Every row gives one point. The ring and each string are closed loops that go straight from each point to the next, and from the last back to the first. Before rounding, they use only three directions, however many columns there are. How many times does the string pass through the ring? Passing back the other way cancels.
In the rows, 128 means zero.

Ring (9 x 4):
[[118 160  68 122]
 [115 151  69 113]
 [110 128 105 106]
 [112 104 158 108]
 [120  90 192 114]
 [129  91 209 127]
 [130 109 196 138]
 [126 137 158 145]
 [122 158 110 141]]
String (26 x 4):
[[128 119 156 128]
 [132 119 149 127]
 [133 139 160 151]
 [116 168 145 163]
 [108 171 129 155]
 [124 137 123 129]
 [132 143  94 125]
 [121 181  46 133]
 [105 188  51 134]
 [104 171  76 129]
 [103 181  29 117]
 [118 148  51 104]
 [124 126 109 112]
 [110 136 115 117]
 [ 95 137 105 107]
 [101 118 122 100]
 [124  99 135  99]
 [122 114 144 116]
 [108 109 175 118]
 [107  85 219 115]
 [125  65 234 111]
 [137  88 174 113]
 [122 114 164 124]
 [121 102 213 135]
 [137  83 249 140]
 [144  95 186 128]]
Times through: 2

Ring (6 x 8):
[[153 152 100  78 162 115 116  88]
 [162 152  91 106 175 104 101 127]
 [143 121 100 123 138 109 132 137]
 [117 104 123 151  95 134 168 144]
 [100 111 144 161  73 163 188 132]
 [119 129 127  92 106 144 165  76]]
String (25 x 8):
[[138 133 108  58 134 120 143  59]
 [139 137 110  93 137 124 137  94]
 [141 148 112 128 145 131 127 128]
 [172 174  87  81 197 105  84 102]
 [175 168  81  76 200  96  82 103]
 [160 161  97 132 176 115  98 148]
 [144 144 108 137 148 124 122 143]
 [147 128  98  84 145 107 130  98]
 [161 131  84  87 166  90 110 115]
 [157 128  88 114 161  94 112 141]
 [141 129 107 153 139 119 129 162]
 [133 125 114 143 126 127 142 144]
 [129 104 109 110 112 115 157 116]
 [117  82 115 111  86 117 179 112]
 [107  97 132 174  79 144 181 160]
 [116 121 131 175 100 149 163 161]
 [123 120 121 126 109 135 158 119]
 [ 99  99 140 140  67 153 195 116]
 [ 82  96 158 165  42 176 216 123]
 [ 89 114 157 180  59 180 199 139]
 [ 99 125 150 171  77 174 184 135]
 [ 95 111 146  87  65 164 203  51]
 [116 115 124  51  95 137 179  35]
 [120 125 123  25 103 137 174   7]
 [133 134 113  22 125 126 154  16]]
Times through: 2

Ring (6 x 12):
[[103 115 141 153 164 123 143 107 157 143 106 108]
 [ 93 116 159 114 171 163 152  95 151 146 105 101]
 [106 162 150  87 121 183 133  66 122 133 141 104]
 [141 165 111 109  97 136 110 107 102 108 153 119]
 [148 164  96 144  93 101 103 116 110 107 153 124]
 [125 154 113 181 114  91 116  96 143 132 138 118]]
String (26 x 12):
[[ 69 135 186  97 168 203 162  45 160 164 111  91]
 [ 86 158 166 111 136 182 144  44 148 154 131  99]
 [112 144 137 121 133 147 131  90 133 132 130 109]
 [115 126 139  97 149 158 137 113 125 125 120 108]
 [122 132 129 113 139 141 130 116 124 122 125 112]
 [111 175 139 114 105 160 124  60 126 134 150 109]
 [134 132 118 103 132 137 124 132 111 110 129 116]
 [142 131 109 106 128 128 119 143 106 104 131 119]
 [129 153 120 127 115 130 119 103 121 120 140 116]
 [141 189 105 140  73 117 100  81 110 114 168 121]
 [143 190 101 150  71 108  98  84 111 114 168 123]
 [131 161 115 139 106 120 114  97 122 121 146 117]
 [141 119 108 123 140 113 122 151 116 107 122 119]
 [166 146  80 135  99  88  98 156  95  90 148 130]
 [148 124 101 120 131 110 116 157 107 100 128 122]
 [133 140 116 122 124 126 120 121 118 115 134 117]
 [148 140 105 100 116 129 113 141  97  98 140 121]
 [135 182 122  81  86 167 111  83  94 109 163 115]
 [102 216 153  92  73 196 120   7 118 141 174 104]
 [107 167 145 109 115 166 129  61 129 136 144 106]
 [124 122 127 114 147 136 131 128 125 120 119 113]
 [105 112 152  83 168 175 148 115 130 130 108 104]
 [ 80 120 178  81 176 201 161  76 148 151 105  94]
 [111 112 141 107 164 150 143 122 134 129 109 108]
 [114 111 137 111 163 145 141 126 133 127 109 109]
 [ 86 109 169  97 182 180 159  93 151 148  99  98]]
Times through: 2

Ring (7 x 14):
[[166  90 113 106 157 127  95 199 126 112 140  74 103 128]
 [160 102 116 117 119 157 108 183 122 101  83  83 106 144]
 [130 124 131 140  80 160 128 132 118 110  64 124 121 143]
 [ 91 149 151 160  71 140 142  81 109 131  96 173 140 128]
 [ 83 150 155 159  91 120 138  76 107 142 136 181 143 115]
 [103 124 144 140 141  86 117 110 118 152 198 154 133  99]
 [144  95 123 114 171  90  95 169 129 137 198 101 113 106]]
String (25 x 14):
[[171  79 109 106 151 116  92 194 140 119 141  69 100 124]
 [133 115 129 129 122 132 115 148 118 120 122 117 119 128]
 [154 112 120 120 118 164 112 180 112  97  79  91 110 147]
 [169 105 112 116 101 185 112 194 117  84  37  73 103 161]
 [155 103 118 126  92 159 115 162 131 104  60  92 109 146]
 [141 109 124 135  81 151 121 139 132 113  66 110 115 141]
 [128 125 132 145  60 165 133 120 124 110  42 128 122 147]
 [114 143 140 150  65 176 139 116 104 105  45 144 129 149]
 [119 128 137 140 103 138 125 126 114 122 109 135 126 129]
 [111 127 140 146  95 125 127 107 122 133 118 146 130 122]
 [ 84 147 154 165  64 127 144  63 117 142 106 183 143 120]
 [100 134 146 151  94 118 131  93 119 140 131 161 135 117]
 [106 137 144 146 103 132 129 111 109 128 122 152 132 124]
 [116 126 138 139 115 124 122 124 115 130 133 138 127 122]
 [100 127 145 147 116  96 124  96 122 150 169 160 135 105]
 [ 74 142 159 156 127  72 128  67 115 168 215 191 147  88]
 [ 89 139 152 146 140  91 123  99 105 152 201 171 140  99]
 [112 128 140 135 137 113 118 129 108 134 165 142 129 114]
 [123 113 134 131 135 103 112 134 124 138 165 129 123 111]
 [131  93 129 120 171  64  96 145 138 156 228 117 118  91]
 [146  78 121 109 191  54  85 167 145 156 245  97 111  88]
 [137 104 127 123 145 108 105 155 125 131 162 111 117 115]
 [143 110 125 119 145 130 107 171 114 116 140 103 114 127]
 [168  97 113 103 166 141  95 213 113 102 134  70 103 135]
 [186  72 102  94 174 122  83 225 135 109 147  48  93 128]]
Times through: 0
String (27 x 14):
[[136 130 129 138  72 186 131 146 109  94  29 116 119 157]
 [124 135 135 139  92 165 129 137 104 106  72 130 124 144]
 [115 145 140 148  71 177 138 121 101 103  49 142 129 149]
 [118 133 138 141 100 148 127 128 108 116  98 137 127 134]
 [108 129 141 149  88 126 130 101 122 134 113 151 131 123]
 [ 90 138 150 161  72 118 138  70 124 145 116 175 140 117]
 [ 81 149 155 165  72 122 143  63 114 144 118 186 144 117]
 [ 62 172 166 175  63 136 154  47  95 140 109 210 154 121]
 [ 83 156 155 159  91 134 141  83  97 133 122 181 144 122]
 [112 131 140 141 113 127 124 120 111 129 132 144 129 122]
 [107 123 142 142 120 100 121 107 122 146 165 150 131 108]
 [ 98 120 146 144 133  72 118  93 129 163 207 161 135  92]
 [117 118 137 136 129 104 116 124 122 140 163 137 126 111]
 [119 116 136 133 135 102 113 129 123 140 169 134 125 110]
 [122 101 133 127 161  67 102 132 135 157 221 129 123  92]
 [134  90 128 115 188  56  91 154 136 158 249 113 117  87]
 [142 101 125 114 176  97  97 174 120 132 196 103 114 109]
 [142 108 126 118 154 119 104 170 116 122 158 104 115 121]
 [140 101 125 122 144 108 104 157 128 131 160 107 115 116]
 [168  74 110 102 176  92  85 196 142 131 186  70 101 111]
 [194  69  99  87 185 126  79 242 132 103 149  37  89 131]
 [167 100 113 108 147 153 100 205 114  97 106  72 103 142]
 [150 111 121 119 129 152 110 178 113 104 102  94 111 140]
 [140 114 126 126 121 142 114 159 116 113 109 108 116 134]
 [134 113 129 130 119 128 114 145 122 123 124 116 119 126]
 [157  94 116 122 107 140 109 165 138 114  90  89 107 136]
 [154 108 119 128  82 172 119 162 126  98  41  93 110 153]]
Times through: 4
